Rows are points. Examples show where two turns around zero, p and q, send a point. Where does a point land after both, in the order given? Backwards means that the second turn is done in reverse. Each puzzle has new turns, and all numbers are rounded.

Turn p:
[-9 35] -> [-10  35]
[-12  -4] -> [-12  -4]
[ 21 -30] -> [ 22 -29]
Turn q:
[41 41] -> [-51  27]
[ -6 -14] -> [15 -1]
[  0 -14] -> [13  4]
[-26 -10] -> [ 17 -22]
[-8 -3] -> [ 5 -7]
Where do these land?
p, then q: [-40 -10] -> [ 23 -34]
q, then p: [17 14] -> [-19  11]
q, then p backwards: [23 -3] -> [-3 23]

Turn p:
[ 35  -1 -13] -> [ 13 -33  11]
[-19  18 -16] -> [ 10   8 -28]
[24 -1 26] -> [ 8  0 35]
[-41 -16   3] -> [-30  26 -19]
Turn q:
[-10  22 -20] -> [-20 -20 -15]
[-19   9   1] -> [-21  -1   4]
[ 16 -64  20] -> [49 18 45]
[  4 -10  13] -> [ 8 13  7]
[ 6 13 11] -> [ -4  13 -12]
[  3  30 -25] -> [-14 -22 -29]
Where do these land?
p, then q backwards: [  0 -36   5] -> [-35  10  -4]
q, then p: [-12  37 -28] -> [-35  -5 -32]
q, then p backwards: [  7   5 -20] -> [  8   1 -20]
p, then q backwards: [ 17  28 -20] -> [ 31 -11 -20]
q, then p: [ -4 -22  33] -> [31 20 16]
p, then q backwards: [ -8 -12  31] -> [-21  -7  26]

Turn p:
[-14  19  40] -> [10  6 45]
[22 -6 -4] -> [ 15  -8 -15]
[ 10 -23   7] -> [  4 -25  -4]
[-17  10 -43] -> [-28  27 -26]
Turn q:
[-31 -17 -26] -> [-41  15   6]
[-17  23 -28] -> [-7 39 -1]
[-7 24  3] -> [14 18 11]
[ -5 -31  17] -> [-15 -31  10]
[ 27 -15  26] -> [ 17 -36  -7]
[32 16  8] -> [ 32  -5 -18]
Where do these land?
q, then p: [  0   9 -25] -> [-4 26 -4]
q, then p: [30 60 -6] -> [ 51  29 -34]
q, then p: [  5 -35  11] -> [-26 -27  -1]
p, then q: [-4 -4 17] -> [  3 -16   7]
q, then p backwards: [-31 -19   0] -> [-35  -8   7]
q, then p backwards: [  0 -10   2] -> [ -3 -10   0]

Turn p:
[ 18  12  -5 -15] -> [-19   7 -18  -1]
[-58  10   0  20] -> [  4 -13  60  -6]
[-17   0  -3 -48] -> [-22 -22  -6 -40]
[17  9 30  2] -> [ 8 32 -9 -9]
[ 17   8  -5 -16] -> [-16   4 -19  -2]
[ 11 -44 -14  27] -> [ 37 -22 -13  30]
[12  5 -4 28] -> [ 6 13  3 27]
Turn q:
[-32 -27   9  25] -> [-41 -23   7 -15]
[ 15  22 -21 -32] -> [46  4 -4  5]
[-17  26   0   6] -> [  6  10   5 -29]
[  8  16 -18   5] -> [ 14   7 -19  -9]
[ 26 -37  30  -4] -> [-24   2  11  47]
Where do these land?
q, then p backwards: [ 20  13  54 -14] -> [-6 41 13 43]
q, then p: [-15 -23 -15  21] -> [  8 -36   6  -6]
q, then p: [ 23 -28  -4 -20] -> [26  3  6 32]
q, then p: [  3  17 -19   9] -> [-21  -9 -14   5]
p, then q backwards: [-31  20 -17   3] -> [-23 -18  28  -6]

Turn p:
[-38  35  -1   1] -> [-49  -1   1  15]
[ -3 -10 -23   1] -> [ -2   4 -17 -18]
[ 35 -24  36 -24] -> [45  2 40 -2]
[ 20 -14  29  11] -> [ 30 -18  12  13]
[13 16 -4  2] -> [ 2 14 -6 14]
[-28  -4 -37   8] -> [-27  -2 -30 -24]
Turn q:
[  3  13 -11 -37] -> [-16  16 -18 -28]
[-20 -14 -13  41] -> [ 27 -19  -9  35]
[  9  -9 -13  24] -> [ 25 -17   3   4]
[ 7 41 53 12] -> [-6 45 49 15]
[  5 -16  -7 -23] -> [-16 -13 -10 -18]
[ -4 -14  -8 -17] -> [-13 -11 -14  -8]
Where do these land?
q, then p: [ -4 -24  41   1] -> [-10 -45  10   2]
p, then q: [ 40  14 -26   3] -> [ 38  23  -1 -22]
p, then q: [-44  -7   0  20] -> [-21 -28 -29  18]
q, then p backwards: [ -9 -14 -14  -7] -> [-8 -4 -8 19]
p, then q backwards: [ 18  31  -1 -17] -> [-17  29  21   7]

Turn p:
[ 20  21   1  32 -47   9] -> [-35 -20  23 -42   8 -14]
[-35  29   1 -21 -10  -6] -> [ 25  13 -16 -26  28  12]
[-10   6   8 -17  18 -10] -> [22  1 -7 13 11  8]
[  2 -29  -2  36  26  12] -> [ -4   6   5  23 -29 -39]
[ 10  10   6  21 -49 -34] -> [ -1 -22  40 -45  -5  10]
[-22 -41   2 -20  19   6] -> [ 19  11 -32  19 -32   7]
[23 -3 12  1 20 25] -> [-19 -15 -12  28   5 -13]
[ 12   6 -28 -33  22  -3] -> [-6 24 -2 28 14 30]
Turn q:
[-27   5  29  -9  -7  -4] -> [13 -6  5 32 20  9]
[ 22  29 -50  -3  -3 -27] -> [ 18 -21  18 -56 -14 -15]
[-19 -25   5   4 -19 -10] -> [-12  14  24  14  18  -3]
[-56 -26   8   3  13  10] -> [  5  29  27  46 -11  18]
[ 56  30 -10 -12  -2  16] -> [-11 -36 -39 -39 -10  -3]
[ 3 -1  9 25 -3 28] -> [-16   2 -17  20 -15 -19]
[42 14 13 12 19 -3] -> [  7   2 -44 -22   3 -12]
[-22 -26  -5 -21   2  -9] -> [-4 15 26  5  7 27]
Where do these land?
p, then q: [  3  18 -22  29   0  12] -> [38 -2  4 10 14  7]
p, then q: [ 19 -17 -18 -43   8 -17] -> [-24 -12 -15  27 -33 -21]
q, then p backwards: [ -4 -44  22  -6  -3 -16] -> [  6  31 -37 -16  11   5]
q, then p backwards: [-27  14   4   9  15  34] -> [  9 -40   6  -6  25  -4]
q, then p backwards: [ 8 38 -7 52 32 28] -> [-37 -54  21  22  18  23]
p, then q: [ -9  -6   7 -26   7 -38] -> [-30  -7 -35  -5  -9  -7]
q, then p backwards: [  0   6 -18   5 -21   1] -> [12  1  7 23 -9 -1]
p, then q: [ 11  -9  31 -21 -38  -3] -> [-43  10  15   4  -8  29]

Turn p:
[ -1 -29  -1 -24 -27  25] -> [ 23 -23  20  20 -11  28]
[-36 -11  -6 -11  15  12] -> [-13 -23 -25  12 -17  12]
[14 14 25 23 -7 -7] -> [ -1   6  12  -2  28 -26]
[ 24 -26  22  -2 -15 -18] -> [  4 -10  33 -19  24  14]
[ 27  46 -20  10  47   6] -> [-22  66 -25   7   0 -12]
[  0  -4   5 -36 -21   0] -> [  0 -12  31   6 -23  10]
[-27  10 -24  40   8 -19] -> [  8  -3 -45 -25   0 -27]
Turn q:
[ -8  14  47  -4 -42 -31] -> [-27   5 -35 -23 -52  -2]
[  2   1 -34 -14   2  19] -> [ 6 15  4 23 28 11]
[ 41  -8 -26  -9  27   2] -> [49 -4  4  6 22 15]
[-18 -20  25  -5 -17 -25] -> [-14  -9 -28  -7 -20 -28]
[-31  15   1  30 -10 -13] -> [-26  20  18 -19 -11 -21]
[ 18   2 -10 -23  42  20] -> [ 20 -23   5   1  38  27]
[-4 -5 -4 25 -2 28] -> [-7 -3 32 19 -5 -3]
Where do these land?
p, then q: [ 12   5  25 -18  -8  31] -> [ -8 -17  30 -13 -25 -10]
p, then q: [-50 -24 -11  -6  15 -31] -> [ -6   9 -30  47  24 -25]
q, then p: [ 23  25   3  -3 -42  17] -> [ 34   1  -2  34  -2 -29]
p, then q: [  7 -12   0   2 -17  26] -> [ 19 -12  21   4 -14   5]
p, then q: [ 12  12  25  24 -10  18] -> [ 18 -12  16 -33   0  -9]
p, then q: [-68   0 -25  -6  49 -29] -> [-21  50 -25  46  38 -37]
q, then p: [ 31   5 -10   1   4  13] -> [ 9 16  8 19 22  3]
p, then q backwards: [ 11 -11 -16  12  10 -21] -> [  2  22  -1  -9  10 -23]
q, then p: [ 23  -1   9  -6   0 -24] -> [ 18  17  17  -2 -12  14]
